Each row is a point. Any point is a mix of the corners, with weights that add up to 1. It lies inside the corners' shape when no weight is negative. Say inside or outside, and name the corners with a negative weight.
(in the rows, 128 means zero)

Corners:
(1): 118, 181
(2): 152, 108
(3): 147, 36
Points:
138, 106 => inside
121, 195 => outside (3)
146, 46 => inside
138, 151 => outside (3)
130, 151 => inside
146, 82 => inside
146, 52 => inside

Corners:
(1): 123, 139, 164, 7, 125, 139, 101, 159, 148
(2): 144, 126, 142, 137, 135, 137, 109, 153, 147
(3): 113, 129, 104, 128, 128, 103, 178, 126, 149
(4): 148, 98, 102, 116, 123, 122, 131, 128, 146
(5): 129, 143, 127, 132, 115, 179, 99, 131, 127
(6): 100, 130, 103, 143, 198, 114, 106, 116, 132
(7): 156, 145, 100, 120, 133, 116, 143, 149, 144
(8): 139, 140, 120, 149, 112, 105, 117, 106, 127
(9): 92, 135, 112, 140, 123, 143, 114, 136, 66
(10): 148, 137, 126, 139, 119, 131, 154, 107, 99
Points:
122, 130, 107, 168, 155, 153, 82, 130, 129 => outside (1, 3, 10)
118, 145, 118, 124, 148, 136, 132, 140, 110 => outside (4, 8)
122, 126, 101, 144, 138, 151, 118, 143, 125 => outside (1, 8, 10)
131, 139, 124, 132, 128, 135, 126, 126, 117 => outside (4)
125, 135, 130, 125, 147, 123, 129, 124, 143 => outside (4, 7, 9)

Corners:
(1): 137, 109, 116, 159, 89, 175, 125, 111, 116, 119, 184, 114, 149, 74, 164, 140, 108, 152
(2): 98, 198, 121, 45, 152, 120, 108, 108, 178, 101, 168, 87, 132, 200, 95, 35, 103, 70
(3): 51, 207, 67, 97, 181, 100, 180, 90, 94, 125, 175, 91, 149, 201, 92, 85, 122, 54
(4): 204, 159, 199, 123, 153, 174, 106, 145, 194, 187, 126, 140, 140, 116, 158, 152, 177, 198
(5): 95, 107, 138, 124, 110, 122, 123, 127, 111, 106, 143, 165, 179, 136, 77, 163, 73, 131
(6): 104, 127, 88, 64, 153, 74, 118, 124, 128, 124, 166, 130, 222, 111, 139, 92, 114, 64
(7): 163, 104, 150, 121, 107, 200, 103, 128, 187, 178, 70, 147, 146, 139, 212, 153, 125, 132
(8): 75, 94, 126, 201, 110, 109, 159, 120, 136, 101, 107, 148, 175, 99, 107, 77, 108, 148
(9): 204, 97, 153, 173, 124, 149, 64, 100, 156, 165, 127, 204, 120, 95, 169, 143, 131, 112
(10): 72, 214, 119, 110, 131, 72, 123, 159, 111, 49, 126, 104, 209, 104, 153, 103, 78, 62
(11): 159, 170, 152, 116, 88, 192, 137, 137, 104, 205, 107, 203, 133, 108, 130, 118, 124, 145
(12): 137, 115, 149, 134, 52, 143, 128, 156, 166, 134, 125, 137, 128, 101, 154, 152, 167, 67
(13): 108, 163, 97, 98, 197, 109, 160, 157, 114, 161, 174, 57, 104, 203, 71, 79, 37, 79
(14): 106, 179, 69, 37, 186, 162, 130, 84, 144, 157, 99, 47, 121, 148, 41, 116, 111, 66
(15): 97, 157, 67, 147, 115, 118, 169, 146, 186, 109, 155, 174, 198, 90, 118, 120, 53, 108
(16): 128, 120, 83, 119, 111, 143, 85, 157, 144, 130, 124, 195, 95, 91, 172, 144, 166, 153
(17): 68, 132, 89, 166, 110, 155, 134, 197, 111, 71, 167, 125, 235, 142, 129, 100, 124, 82
(18): 134, 124, 155, 109, 157, 190, 155, 119, 146, 122, 139, 206, 93, 91, 161, 137, 127, 107
(19): 249, 92, 141, 146, 114, 153, 146, 154, 177, 115, 82, 199, 138, 124, 178, 149, 180, 143
Points:
123, 147, 115, 122, 120, 141, 136, 132, 148, 130, 140, 150, 157, 120, 126, 115, 103, 115 => inside
169, 128, 150, 148, 79, 120, 107, 197, 176, 132, 115, 197, 191, 95, 197, 105, 139, 120 => outside (1, 3, 5, 14, 18)
64, 174, 101, 106, 157, 102, 143, 121, 140, 102, 185, 88, 175, 139, 89, 70, 87, 61 => outside (5, 7, 11, 16, 19)
136, 147, 110, 97, 99, 163, 126, 159, 150, 129, 119, 143, 151, 103, 163, 112, 113, 87 => outside (3, 4, 5, 8, 9)
128, 146, 117, 115, 141, 137, 125, 135, 139, 135, 134, 133, 137, 130, 128, 118, 109, 104 => inside
136, 137, 134, 148, 94, 152, 121, 141, 158, 114, 122, 178, 146, 98, 180, 125, 152, 126 => outside (5, 6, 13, 14)

Corners:
(1): 115, 138, 107, 143, 114, 135, 108, 123, 219, 138, 124, 71, 160, 121, 107, 120, 137, 153, 111, 112
(2): 149, 75, 143, 92, 121, 146, 115, 126, 114, 129, 96, 160, 156, 146, 146, 138, 95, 154, 112, 113
(3): 138, 140, 103, 111, 107, 116, 100, 140, 113, 123, 100, 135, 168, 162, 120, 151, 158, 153, 144, 95
(4): 82, 111, 104, 114, 127, 109, 146, 147, 185, 113, 91, 150, 85, 128, 143, 96, 89, 163, 134, 110
(5): 117, 131, 142, 136, 127, 130, 150, 85, 131, 141, 149, 130, 145, 102, 160, 113, 126, 75, 147, 96
(6): 147, 133, 122, 140, 117, 124, 136, 129, 116, 123, 112, 95, 164, 116, 106, 89, 109, 127, 128, 108
(7): 105, 118, 120, 118, 126, 169, 121, 155, 101, 128, 128, 131, 135, 145, 106, 116, 206, 157, 148, 101
(8): 94, 128, 107, 152, 129, 127, 201, 154, 98, 137, 210, 105, 150, 124, 114, 135, 128, 143, 136, 105
(9): 181, 139, 159, 133, 45, 114, 154, 136, 120, 109, 136, 157, 158, 141, 112, 121, 158, 130, 140, 176
(10): 197, 136, 147, 126, 98, 128, 143, 119, 108, 106, 138, 147, 166, 179, 192, 103, 133, 155, 138, 126
(11): 168, 125, 135, 152, 102, 105, 117, 113, 118, 122, 200, 138, 130, 133, 109, 107, 125, 145, 132, 99
(12): 132, 114, 142, 147, 124, 163, 139, 97, 141, 142, 99, 143, 141, 114, 142, 128, 116, 156, 165, 148
(13): 114, 134, 67, 117, 70, 161, 114, 130, 115, 108, 143, 123, 175, 223, 99, 133, 187, 154, 142, 98
(14): 120, 119, 143, 132, 96, 144, 143, 139, 120, 180, 158, 123, 16, 105, 134, 132, 132, 144, 147, 121
(15): 146, 104, 113, 143, 108, 125, 129, 124, 118, 193, 146, 131, 177, 138, 135, 128, 158, 150, 120, 106
(16): 125, 130, 119, 179, 123, 146, 216, 152, 108, 96, 115, 135, 144, 245, 112, 131, 128, 131, 134, 95
(17): 84, 140, 138, 122, 116, 131, 105, 114, 134, 170, 122, 133, 143, 107, 137, 107, 102, 142, 116, 113
(18): 123, 129, 134, 129, 119, 101, 149, 144, 166, 201, 131, 150, 110, 105, 115, 123, 117, 121, 148, 249
(19): 80, 85, 116, 149, 128, 100, 120, 125, 121, 176, 163, 103, 109, 94, 128, 132, 124, 146, 129, 140
(20): 111, 116, 118, 156, 120, 144, 112, 168, 155, 104, 113, 152, 120, 112, 131, 107, 100, 129, 110, 130
(21): 111, 125, 103, 123, 138, 135, 145, 101, 121, 112, 95, 154, 96, 104, 174, 115, 124, 158, 87, 104
Points:
116, 127, 124, 135, 112, 129, 140, 132, 127, 142, 139, 130, 138, 130, 128, 120, 127, 141, 130, 125 => inside
115, 119, 120, 133, 119, 126, 137, 127, 128, 139, 135, 130, 129, 126, 135, 120, 126, 146, 126, 121 => inside
126, 116, 128, 124, 111, 130, 135, 131, 133, 133, 122, 141, 131, 135, 133, 120, 123, 144, 130, 124 => inside
137, 139, 122, 118, 105, 123, 153, 118, 145, 134, 91, 142, 147, 163, 153, 120, 120, 118, 126, 114 => outside (7, 8, 11, 12, 19, 20)
164, 123, 150, 163, 105, 122, 137, 136, 133, 144, 150, 130, 134, 130, 115, 117, 140, 124, 147, 139 => outside (2, 4, 8, 13, 17, 21)
135, 120, 121, 135, 107, 127, 149, 124, 132, 140, 132, 131, 129, 145, 131, 127, 129, 145, 138, 127 => outside (7, 17, 20)
162, 116, 146, 155, 111, 112, 161, 129, 100, 138, 162, 140, 131, 112, 137, 125, 115, 125, 130, 142 => outside (1, 4, 7, 13, 17)
129, 127, 127, 130, 109, 135, 138, 127, 130, 132, 134, 141, 133, 138, 134, 121, 138, 143, 132, 121 => outside (6, 19)

Corners:
(1): 90, 95, 56, 128, 162, 113, 166, 113, 182, 141, 133, 118, 128, 153, 165, 142, 76, 139, 113, 183
(2): 124, 163, 135, 140, 172, 150, 118, 116, 165, 73, 134, 173, 116, 131, 100, 150, 112, 125, 108, 141
(3): 99, 193, 234, 144, 168, 140, 157, 130, 134, 151, 148, 85, 175, 158, 157, 116, 160, 57, 175, 84
(4): 132, 87, 126, 128, 112, 138, 126, 132, 165, 125, 50, 140, 96, 88, 120, 121, 133, 113, 72, 136
(5): 98, 78, 89, 106, 127, 127, 145, 156, 135, 101, 98, 132, 128, 114, 208, 138, 152, 144, 138, 117
(6): 149, 129, 130, 125, 119, 105, 118, 178, 149, 150, 70, 137, 129, 132, 165, 139, 100, 110, 153, 144
(7): 91, 174, 165, 106, 47, 130, 159, 54, 113, 82, 149, 172, 89, 63, 59, 160, 88, 156, 134, 175
(8): 170, 179, 137, 112, 156, 132, 199, 112, 158, 138, 168, 142, 160, 149, 139, 84, 169, 91, 176, 77
(9): 113, 139, 165, 100, 96, 101, 110, 89, 112, 126, 146, 192, 180, 7, 24, 162, 196, 183, 136, 149
(10): 136, 161, 120, 114, 146, 141, 122, 101, 131, 124, 94, 121, 151, 116, 141, 177, 114, 114, 130, 89
(11): 82, 166, 174, 55, 51, 64, 126, 56, 71, 159, 79, 181, 102, 94, 67, 199, 170, 127, 126, 198
(12): 144, 126, 78, 137, 110, 110, 113, 147, 148, 70, 101, 85, 89, 135, 102, 108, 133, 129, 122, 150
(13): 103, 208, 109, 178, 135, 153, 151, 130, 119, 138, 193, 128, 95, 127, 226, 131, 144, 50, 144, 140
(14): 130, 164, 139, 188, 83, 121, 200, 140, 136, 136, 132, 147, 165, 127, 133, 159, 166, 99, 134, 90
(15): 98, 147, 112, 175, 175, 106, 132, 120, 104, 120, 31, 148, 120, 107, 142, 153, 141, 107, 151, 120
(16): 93, 161, 181, 131, 56, 57, 89, 54, 84, 80, 57, 192, 159, 91, 99, 161, 146, 111, 134, 181
(17): 147, 144, 120, 136, 174, 92, 172, 140, 120, 120, 125, 129, 132, 109, 150, 135, 114, 115, 98, 113
(18): 160, 85, 123, 167, 137, 113, 119, 105, 141, 150, 112, 129, 97, 178, 132, 146, 116, 117, 152, 81
(19): 188, 169, 199, 172, 115, 148, 154, 109, 127, 129, 145, 78, 128, 174, 171, 109, 160, 135, 146, 147
(20): 130, 117, 138, 122, 8, 131, 122, 82, 22, 145, 107, 199, 169, 116, 32, 135, 177, 145, 96, 154
(21): 84, 179, 145, 96, 22, 79, 112, 60, 102, 170, 82, 204, 119, 102, 49, 125, 154, 206, 89, 139
Points:
108, 150, 139, 125, 101, 113, 131, 110, 114, 120, 106, 150, 132, 104, 117, 147, 140, 130, 122, 146 => outside (8, 18)
121, 154, 147, 133, 107, 115, 138, 102, 116, 133, 119, 147, 129, 119, 114, 146, 143, 117, 131, 139 => outside (5)
123, 136, 135, 134, 119, 128, 135, 113, 133, 119, 111, 141, 124, 117, 126, 143, 136, 116, 131, 140 => outside (17, 21)
135, 117, 135, 131, 112, 118, 140, 126, 116, 116, 106, 149, 125, 115, 85, 138, 146, 121, 129, 120 => outside (1, 10, 13, 16, 19, 21)
123, 143, 139, 134, 115, 116, 135, 110, 120, 116, 111, 146, 131, 114, 120, 146, 140, 114, 130, 141 => outside (21)
121, 148, 146, 134, 114, 123, 135, 115, 125, 128, 111, 137, 134, 124, 132, 138, 141, 118, 139, 132 => outside (17)
112, 146, 131, 127, 119, 117, 134, 112, 122, 122, 108, 145, 123, 124, 137, 138, 129, 111, 132, 136 => outside (9, 14, 19)
123, 155, 144, 120, 104, 111, 131, 105, 106, 127, 115, 148, 134, 107, 121, 136, 156, 129, 143, 125 => outside (1, 2, 4, 14)
120, 148, 142, 127, 95, 121, 128, 107, 114, 121, 108, 153, 129, 107, 107, 144, 149, 125, 131, 137 => outside (1, 17)
